Rows are points. Two turns around zero, p and q, are shown by what they do to some points. Where does a point land after both, in the order given? Backwards means that the second turn is done in reverse. Each puzzle has new turns, and all numbers are rounded.

Turn p:
[-43  45  19] => [56 14 30]
[29 -9 11] => [ -7 -19 -25]
[ 13 -15 -40] => [-36  24 -10]
[20 45 28] => [ 48  -4 -30]
[-18 -65 -18] => [-59 -15  34]
Turn q:
[  4  -7 -43] => [40  7 16]
[-25   4  17] => [-11   2 -29]
[ 11 -59  40] => [-17 -70  -5]
[ 17 -10  21] => [-19 -19  10]
[ -6  72 -35] => [ 7 79  9]
Where do these land?
q, then p: [-1 15 28] => [ 6 14 28]
q, then p: [ 29  36 -58] => [ 58 -20 -42]
q, then p: [ 2  9 40] => [-1 11 39]
q, then p: [-42 -24  -7] => [-37  23 -22]
q, then p: [-34  26   7] => [ 6 43 -1]
p, then q: [ 46 -62 -11] => [ 53  -8 -57]

Turn p:
[-34  11   1 -15] => [-15 -17  22  23]
[  1   4 -32 -20] => [-34  11 -12   8]
[-1 12 29 48] => [ 34  -6  31 -34]
[  5  22 -15 -22] => [-31 -12 -11  -2]
[  2  26 -38  -8] => [-45   6  -1 -12]
[-46 -89   2  -5] => [40 46 12 78]
[73 13 53 23] => [ 51 -27 -41 -61]
Turn q:
[-1 16 61 13] => [-51   6  36 -13]
[-24   3 -16  20] => [-12   4 -32   8]
[ 83   5 -41 -13] => [ 57 -69  23  15]
[-23 -23  37  11] => [-28  23   1 -35]
[-35  -1 -41 -30] => [ 33  35 -29  25]
Where do these land?
q, then p: [27  0 15  1] => [23 -8 -8 17]
p, then q backwards: [ 33 -13 -74 -23] => [-79   3  15  29]
p, then q backwards: [-48 -28  11  25] => [ 16  26   5 -54]
p, then q: [  6  25  29 -37] => [ 24   1 -31 -37]
q, then p: [-18 -37  48  44] => [-39 -25   8  61]
p, then q: [ -2  53 -28 -10] => [  0  58 -14 -10]

Turn p:
[  7 -20  -8  51  48 -32 -36   7] => [-14  41  -4 -25  40  48  36  -3]
[ 13  25 -24 -37   8  31   3  42] => [ 28 -62   7 -23 -15   4   6  -9]
[ 15  20  42 -36 -19  14   1  27] => [ 14 -31  52   5 -11 -26  -3  16]
[-16 -10  -9   6  -9  22  58  32] => [  5 -29 -37 -15   9 -52  11  11]
[ 20  21  20   4 -44  28   2 -23] => [ -8 -20  17  36  13 -13 -46   6]
[-49  -3  -5  30  24   5   0 -30] => [-41  28 -35 -23 -10  11 -13  15]
[  1 -29 -27  30  51 -36 -18 -25] => [-22  47 -26 -10  11  43  34 -27]
[-15 -12  -1  -8 -37  -6 -22   2] => [ 31  22   6   1  -4  -6 -27   6]
[ 37  -4  11 -45 -29  28   0   6] => [ 23 -32  37  16  -7 -26 -19 -30]
[ 12  37  -1 -19 -37 -10  17   5] => [ 24 -28   3  39 -14  -6  -6  21]
[-24 -25   2  25  43 -43  -5 -41] => [-40  62 -21  -2  -9  22  27  -4]
Turn q:
[ 12   5 -10   1  20 -21  58  17] => [  5  23  32   5  11  45  23 -21]
[-15 -18  -8   5  18  14 -22  28] => [-27 -29  -6  -5 -27   7   6   4]
[-24  16   4  12  21   2 -18  -3] => [ -2  -8 -34 -18  -7  14  -4   1]
[-12  11  -2 -29  11   8 -41  15] => [-15 -18  -9 -18 -26  -6 -38  -6]
[-16   4  97   9 -41  11  32  19] => [  4  58 -31  82 -19  11 -13  35]
[  0 -21 -10  -1  25 -40 -23 -21] => [-25  -9 -17 -18  24 -15   8 -40]
[ -5   6 -28   4 -64   6 -38 -23] => [ -1  -8   5 -23  27 -51 -21  51]
[ 23 -14 -28  -9 -10   9  79 -37] => [ 44  40  53  -5  12  -7  51 -10]
[ 36  11 -15   8  20  10 -28   4] => [ 16 -48   4  -2   7   2 -12 -13]
Where do these land?
q, then p: [ -8  37  34  12 -15 -70 -64  -4] => [  2  20 -25 -61 -22  80  -1 -21]
q, then p backwards: [-13 -10 -33 -25   9  42  14   5] => [-22   4  18 -48  20  -4 -11  20]
q, then p: [ 18  19  37 -19   5   6  -1  -4] => [ -1   5   4  17  26  33 -19  -7]
p, then q backwards: [ 12  23  -7  15 -22  15  15 -17] => [ 17   4  22  14  -8  -6 -28  17]
p, then q: [ 41 -22  11 -17   0 -55  -3  14] => [48 19 -4 34 25 30 19 -6]
q, then p: [ -9 -15  10 -18 -41  -5   6 -17] => [ 7  1  5 11 -6 22 23 39]
p, then q backwards: [-18 -14  37  45  18  38   6  55] => [-17   2 -68  19 -38 -25 -26 -26]
p, then q: [-12   2  10 -11  17 -25  25   6] => [-6 27 21  5 11 18  6 16]
p, then q backwards: [ -7 -30  -7  -5  18  27  17 -31] => [-16 -21   9 -28  21 -25 -25  -8]
q, then p backwards: [ -4  12 -93  24  11  25 -15  -7] => [-10  21  10  -8  40  37 -12  81]

Turn p:
[-32  28 -10 -54  39  25  28  34   8] => [-46 -27  36 -29   7   6 -44  41 -16]
[ 22  -2  53  -8  -7   1 -20  26 -13] => [ 15  32  34  -3  -5 -14  16  19  37]
[ 53  38 -45  30 -49   3 -23  45  -3] => [ 50 -43  41   6  -5  55  28 -42  21]
[ 50   9 -29  -8  38 -36  17 -11  10] => [ 12 -38 -46 -33 -20  23   3  21  22]
[  2   1 -41  43   5 -30 -12 -49 -45] => [ -2 -25 -58   3   4 -15   8 -66  19]
[-43 -30 -20 -18  39  45   7 -45  21] => [-54  25 -33 -24  26   1 -13   4 -59]
[-30 -45  29  22  19  43 -26  31  -5] => [ 11  57  34 -34  18 -31  -8 -16 -29]
[-41 -48 -46  -8 -47 -32  16  55 -37] => [  5  -5  33  20 -78  -8 -52 -56 -23]
[ 42  36 -37  39 -29 -41   4 -32  22] => [ 40 -54 -44  34   2  30  34 -14  12]
[-20 -42  48   5 -50  12  53 -43 -24] => [ -8  71 -27  70   3  -5 -39  -2   9]
[ 11  14  45 -54   5   1 -19  -6  22] => [-29  15  18   1  -6  -3  33  58  15]
[-13  40  54  11  36  10 -25  -5  45] => [  6  -5  13 -10  54 -37  35  54  -9]
Turn q:
[ 35  17  42  16  -5  12  -4 -29  -2] => [-27   7 -41   0  -7  26 -28   1  25]
[ 17  45  55 -11   9  10 -27  41   1] => [ -3 -32 -18  56   6  24  -3  24  49]
[-56  32 -18  23  32 -31 -20   7 -37] => [ 12   2  59 -20   0 -31  -5  49  37]
[-38 -32 -29  38  39 -16 -68   6  -1] => [ -5  24  64  15  -9 -17 -27  61 -39]
[ 18 -13  -3  21 -74  85  81 -26  57] => [  22   66  -71   12  -37   -2   10 -112   -8]
[-24 -30 -11 -19 -42   9   0 -16 -13] => [-27   5  23 -12 -25  -2  28 -34 -17]
[ 74  23 -56 -11  -4   0  -3   8   0] => [-10 -19 -65  -1  28 -53  11  15 -27]
[  6  32  31  14 -27 -30   8   8  34] => [ -8  25 -10  19  46  20   6 -11  37]
[  5  -6  -1 -53  30  -3  14 -16  10] => [ 23 -26 -15 -26  -2  31  28  12 -19]
[-36 -69  -9 -18  43 -35  18  18 -50] => [ 21 -54  75 -41   0   5 -21  -6 -38]
Where do these land?
p, then q: [ 22 -27 -63  28  48 -22  60  -5  14] => [-40 -27 -15   4 -32 -46  34  20 -73]
p, then q: [ -7  15 -33  44  28 -12  43 -48  28] => [  6 -17  10 -21 -13 -53 -17  30 -64]
p, then q: [ 31 -38  32   8  21 -24  56 -19 -21] => [ -7  22 -24  38  29 -44  38  37 -18]
q, then p: [  6  20 -31  -5 -40  34   4  -9  16] => [  1 -44 -28  35  -3  10 -19  -9   1]
q, then p: [  0  -5   4  12  38  44 -28 -35  27] => [ 10 -18  54  14   5  33   7 -37  16]
q, then p: [-16 -49  39  19 -32 -31  -3  36 -60] => [-16  65 -17  13  16 -68  33  11 -21]
p, then q: [-41  32   1 -40 -18  14 -13  41  56] => [ -7 -46  45  23 -13  21 -47 -35  33]
q, then p: [ 23  -2  52   1 -18 -38 -46  26 -18] => [  9  28  12 -25  29 -49 -10  -9 -56]
q, then p: [-16  69 -26 -17  -2  50  -8  20  -5] => [ 64 -32 -15  34 -32  29 -15  12 -16]
q, then p: [-39  35  -1 -61   8   8 -57 -29  25] => [ 31   1  47  27  12  35 -76  18  -8]
q, then p: [ 36 -50  25  12 -33 -23  -9  22 -61] => [-34  44 -19  -1  -8 -69  19 -26 -34]

Turn p:
[  8   5   0 -16 -46 -11  12  12  27 -31  20  -9] => [ 35  27  11 -36  -2  -9  15   9   6  35   6   8]
[ -6 -13  21  -8  -9   3   8   3  -8   4   0  35] => [ 14 -12  16  13  13  11  -2   7   7   7 -31  -5]
[-10 -11  -3  11   5 -14 -30  -7  -5   2  -4  23] => [-16 -15  23  -6  11   2 -13  -2 -15 -14 -13  12]
[ 41  10  -7  -8  15  -7   1  13  -1  14  10 -10] => [-22  15  -9  -7 -22  31  14  -6   7   5   7  -8]
[-22   1 -21  -9  10   6  10  15   6 -10   9   9] => [ 31  -6  -7 -12  -4   8 -13  -5  -2 -18   3  -3]
[ -2  -6 -16  27  17  -2  11 -10 -14  -6 -97  -3] => [-34  -7   8  24  20 -39 -42 -38 -10  -3  18 -61]
[ 30 -17   1  -8  16   8  -9 -20  -8  10  18 -17] => [-23   0  -1   7 -17   6  41   8  -1 -15   4  -2]
[-13   2  -9  26  10 -11  -4 -26  27  22  11  -5] => [-25 -18 -20 -24   9 -15  -7  21   8 -15   4  13]
[-12  38  15  -6  12 -15   3   8   3 -39   8 -18] => [ 19  28  10   5   4   6 -16   0  19   0  41  23]
[ -2   3  10 -18   8  27 -14  12  12  13  10  -9] => [  7   1 -17   6 -14   2  15 -20  14  -8 -13  20]
[-13 -19  11   5  13 -10  -2   9   1  10  -7 -18] => [ -7 -10 -13   4  27   3  10 -15  -4  -4   9   3]
[-10 -12  14   3 -15  31   6   2 -17  -1  16  38] => [ 25  -1   7  21   1   2  -2  19  -6  -6 -45   0]
[-17   5   2 -12  -2 -11  -3 -25  -4  20   3  -8] => [ -6 -32  -2   6  -4  -7   3  10   4   7  12  15]
[ 28  15 -18  15 -33   5  11  14 -19  -8   2  -9] => [  0  34  -6  -1 -21   0  -5  12 -26  28   0 -15]
Turn q:
[-39 -20 -11   8 -13  -4 -14  -4  -4  15  23  12] => [ 18  -7 -10  19 -21  -7  10  -6   3  26 -27 -24]
[ 13  13  10 -12  10 -21  27 -17  20   3 -29 -40] => [-31  20 -27 -18  14  35   7  15  -6 -24   9  14]
[  3   7 -34   5  21 -23  45  11   5  -6 -23 -21] => [-15  18   0  -2  -7  40  20  26 -13  17  25  33]
[  3  -1  19  15 -22  21  -9 -22 -33 -15 -10  12] => [-16 -17  -9  23   7 -26 -24 -22  21   1  17  -5]
[-21   7   9   3  -5  -9  -3  11  -8 -23  22  24] => [ 21   7   2  19  -7 -18 -15 -14  -7  11 -18  18]
[ 16   3   1 -26   9  14 -27   5 -17  -5  -4 -23] => [-15 -19  24 -18   2  16 -27  -3   9 -16  -9  -7]
[ 25  11  -8 -13  13 -10  -7  -6 -10  19  25   3] => [  7  -7  12 -21 -13  -7   7  17  26 -14 -13  12]
[-33   6   7  15   4  20  -5  -9  10  -5   7  14] => [ 11   9  -1  37  -6 -12  -2  -3 -12  -7  -5 -18]
[ 28  10 -27   9  14 -12  10  -3  34  -1 -15 -26] => [  3  14   5 -12  26  37  22  27   4  -9  19   7]
[ 23   7 -27 -21   7   5  52   7  21   5  -4 -18] => [-33  15  20 -16  10  15  40  25 -14   0   7  25]
[-21  -2   9  -2 -10   1 -29   2   2  14 -16  37] => [ 25 -29 -18   6  -4 -23 -13   1 -21   1  -3 -19]
[  5 -12  13  -2 -37   3 -16   4   1 -15   3   7] => [  3  -9  -5  -3  29 -17 -11 -24   2  14 -11  -7]
[  3   2  14  13  -5   8 -13  24  -9  23  13  -2] => [  8  13   8 -19 -11 -20 -14   2   6   8   0 -23]
[ -4 -32  25   5  13   7 -12  -2 -12 -10   8  21] => [ 14 -10   1   4 -18 -12  -2 -43   0  -9   5  -6]
Where do these land?
p, then q backwards: [  0 -14 -11   1  12  -2  19  10   5  18 -15   7] => [ -6 -17   7  -4 -12   2 -23 -11   4   9 -13 -11]
q, then p: [ -9  20  -1 -23  14  -1   7  -2  -2 -11 -15  -2] => [ 13   6  14  14   6   0 -14  -6 -19 -10 -16   3]
p, then q: [-11  11 -14 -18   2  -7 -76 -14  11 -14 -11  11] => [  9 -28 -45  16   3 -35 -12 -43  -6 -16 -20  16]
q, then p: [ 37   7  19 -24 -19  -7  16 -12 -19  11   7 -21] => [ 31 -33  16 -20   6  -4 -15 -19  22 -10   9   9]
q, then p: [ 42 -19  -6  19  14   7  16   0  -1 -41  -4 -14] => [  9  -1   1   7  -4   1   7  37  43 -30 -16  18]
q, then p: [ -6  14   0 -17 -21  14  18   4  17   4  -8  15] => [  1 -11   1  15  18  24 -16  -2 -15  -2  16  -8]
q, then p: [ -8   0  -9 -19 -31  -4  12   4 -36  12  -4  21] => [ -6 -43  -1 -16  22   9  -3  -8 -20  14 -13  -2]
p, then q: [ -6  10 -10  76  17  -5 -15   0  12   6  16  13] => [ 27 -26  24  23 -13  22 -49  10 -32   8 -14  14]
p, then q: [-10  -7   8  18   1   0   0 -23  17 -14  -8  10] => [ 19   9  -7 -11  -4  19 -10  -9 -15  -9  -5  14]
q, then p backwards: [ -5  -2 -10 -12  10   8   6  -2  -5  10  15 -49] => [46  4  5  5 13 -7 -3  3  2  7  6 26]
p, then q: [-10 -10  -6  -2  16 -15  12  17  12   2  27 -11] => [ -9 -10  38   3  -1  -1  17  -1  -4  -8  -4  12]
p, then q backwards: [ -5 -12  35  17 -22  -5   1  27  -6  10  -2   0] => [-12   2 -10  -1 -37 -14   7   4  20 -26   6  -8]
p, then q: [ -8   4   3 -16   8  19 -16  -8  -5   7   2  21] => [  5  -7 -15   6  21  -5   0 -21  -5   5  18  -4]
